Rows are points. The last column is the point's height on a tilted bowl or saddle (a function of degree 2), plus a little noise. Along how many of its main directions does it bend up, bend down or stay straight?

Points (16 x 4)
[[+0.08,-0.11,+0.51,-0.28],
[-0.10,-0.40,+0.08,-0.12],
[-0.43,-0.74,+0.49,-0.62],
[+0.30,+0.34,-0.09,-0.10],
[+0.03,-0.32,+0.21,-0.12],
[+0.12,+0.24,+0.46,-0.30],
[-0.24,+0.13,+0.19,+0.07],
[-0.47,+0.06,+0.15,+0.21],
[+0.48,+0.66,+0.46,-0.89],
[+0.22,+0.01,-0.03,+0.04],
[-0.03,+0.46,+0.02,-0.15],
[-0.27,+0.21,+0.17,+0.08],
[-0.01,-0.09,-0.56,-0.06],
[-0.09,+0.34,-0.03,-0.05],
[-0.03,-0.29,+0.14,-0.08],
[-0.41,+0.27,-0.01,+0.13]]
Directions: 1 up, 2 down, 0 straight

Points (25 x 5)
[[+0.61,+0.12,-0.33,+0.34,+0.01],
[-0.49,+0.41,-0.42,+0.28,+0.41],
[+0.23,-0.06,-0.27,+0.02,+0.10],
[+0.12,+0.20,+0.13,-0.07,+0.08],
[+0.31,+0.04,-0.25,-0.20,+0.21],
[-0.11,+0.81,-0.32,+0.35,+0.58],
[+0.31,-0.26,+0.03,-0.47,+0.30],
[+0.20,+0.16,-0.46,+0.10,+0.17],
[-0.01,-0.28,-0.77,-0.62,+0.91],
[-0.23,-0.12,+0.06,+0.02,+0.00],
[-0.20,-0.11,-0.08,+0.11,+0.07],
[+0.19,-0.13,-0.32,-0.23,+0.22],
[-0.04,+0.25,+0.05,+0.07,+0.06],
[+0.07,+0.31,-0.42,-0.30,+0.36],
[-0.31,+0.11,+0.05,-0.04,-0.07],
[+0.51,+0.00,-0.43,-0.05,+0.18],
[-0.29,+0.02,+0.09,-0.43,-0.19],
[+0.44,+0.06,-0.34,-0.27,+0.33],
[+0.12,+0.23,+0.26,+0.57,+0.37],
[+0.12,-0.14,+0.82,-0.21,+0.12],
[-0.26,-0.05,-0.11,-0.39,+0.01],
[-0.16,-0.28,-0.36,+0.33,+0.20],
[+0.07,-0.05,+0.17,-0.03,+0.04],
[-0.38,-0.16,-0.53,-0.29,+0.43],
[-0.71,-0.22,+0.21,-0.25,-0.29]]
Directions: 3 up, 1 down, 0 straight

Points (22 x 5)
[[+0.25,-0.13,+0.34,-0.27,-0.22],
[-0.27,+0.15,-0.26,+0.67,+0.04],
[-0.23,+0.27,+0.08,-0.15,-0.17],
[-0.41,-0.39,+0.25,+0.05,+0.12],
[-0.03,+0.33,+0.38,+0.23,-0.48],
[+0.05,+0.17,+0.88,+0.01,-0.69],
[+0.09,-0.44,-0.24,+0.05,+0.17],
[+0.38,+0.45,+0.24,+0.29,-0.70],
[+0.57,+0.18,+0.09,+0.41,-0.47],
[+0.75,+0.30,-0.04,+0.10,-0.30],
[-0.10,+0.26,+0.15,+0.14,-0.24],
[-0.12,-0.25,-0.27,+0.24,+0.16],
[+0.19,+0.08,-0.31,-0.25,+0.08],
[+0.25,+0.37,+0.01,-0.40,-0.21],
[-0.34,-0.27,+0.12,+0.59,+0.14],
[+0.01,-0.07,+0.57,+0.14,-0.33],
[-0.01,-0.12,-0.36,-0.15,+0.11],
[+0.03,+0.38,+0.08,-0.05,-0.28],
[-0.32,-0.15,+0.67,+0.19,-0.10],
[-0.22,-0.16,-0.52,+0.18,+0.20],
[-0.47,-0.30,-0.03,+0.13,+0.14],
[-0.47,-0.15,+0.08,-0.25,-0.02]]
Directions: 1 up, 1 down, 2 straight

Points (40 x 7)
[[+0.46,-0.25,-0.05,-0.37,-0.08,-0.23,-0.31],
[-0.54,-0.20,-0.40,+0.15,-0.14,+0.29,-0.16],
[+0.16,-0.14,-0.26,-0.05,+0.13,-0.18,-0.31],
[+0.53,+0.14,+0.06,+0.34,+0.10,+0.12,+0.07],
[-0.12,-0.20,-0.21,+0.25,+1.05,+0.17,-0.89],
[-0.06,+0.39,-0.06,-0.21,+0.56,+0.14,-0.27],
[+0.49,-0.21,-0.32,-0.19,+0.37,+0.28,-0.33],
[-0.42,+0.27,-0.04,-0.45,+0.22,+0.21,-0.31],
[-0.11,+0.23,-0.14,-0.26,-0.50,-0.34,-0.38],
[+0.05,-0.01,+0.08,+0.29,+0.27,+0.00,-0.10],
[+0.28,-0.12,-0.31,+0.04,-0.29,+0.22,-0.11],
[+0.36,-0.18,+0.25,+0.06,-0.51,+0.20,-0.21],
[+0.04,-0.06,-0.41,+0.01,+0.50,+0.30,-0.33],
[+0.27,+0.46,-0.18,+0.30,-0.08,+0.12,+0.19],
[-0.49,-0.24,+0.67,+0.26,+0.29,+0.42,+0.06],
[-0.11,+0.46,-0.35,-0.05,+0.21,+0.19,-0.12],
[+0.10,+0.21,-0.03,-0.02,-0.39,+0.37,+0.06],
[+0.02,+0.21,+0.38,+0.33,-0.05,+0.08,-0.01],
[+0.38,-0.59,+0.40,+0.03,-0.11,+0.46,-0.39],
[-0.13,-0.26,-0.15,-0.35,-0.32,-0.24,-0.50],
[+0.09,+0.02,+0.20,+0.31,-0.06,+0.19,-0.06],
[-0.07,+0.59,-0.10,-0.51,-0.05,-0.13,-0.19],
[-0.36,-0.44,+0.51,+0.16,+0.25,-0.15,+0.02],
[+0.19,-0.29,+0.27,+0.53,+0.28,+0.04,-0.38],
[+0.38,+0.28,-0.55,-0.65,-0.43,-0.08,-0.31],
[+0.27,-0.03,+0.30,+0.19,+0.09,+0.50,-0.05],
[-0.58,-0.17,-0.38,+0.02,-0.10,+0.15,-0.27],
[+0.21,+0.30,+0.60,+0.58,-0.12,+0.25,-0.26],
[-0.18,+0.36,-0.18,+0.21,+0.43,+0.05,-0.15],
[+0.02,+0.02,-0.34,-0.65,+0.19,-0.02,-0.58],
[+0.21,-0.12,+0.05,+0.35,-0.54,+0.48,-0.19],
[+0.06,+0.03,+0.50,-0.15,+0.09,+0.31,+0.09],
[+0.34,+0.20,-0.12,+0.26,+0.30,-0.05,+0.08],
[-0.09,+0.25,-0.15,+0.14,-0.26,-0.22,-0.16],
[+0.03,-0.06,+0.57,-0.32,+0.01,-0.07,+0.20],
[+0.13,-0.46,+0.38,+0.49,+0.06,-0.38,-0.40],
[+0.11,-0.21,-0.07,+0.13,+0.16,-0.35,-0.27],
[+0.27,+0.42,-0.57,-0.42,-0.19,-0.16,-0.18],
[-0.75,-0.23,-0.56,-0.46,-0.02,+0.36,-0.53],
[-0.44,-0.47,-0.16,+0.16,-0.08,-0.27,-0.47]]
Directions: 2 up, 3 down, 1 straight
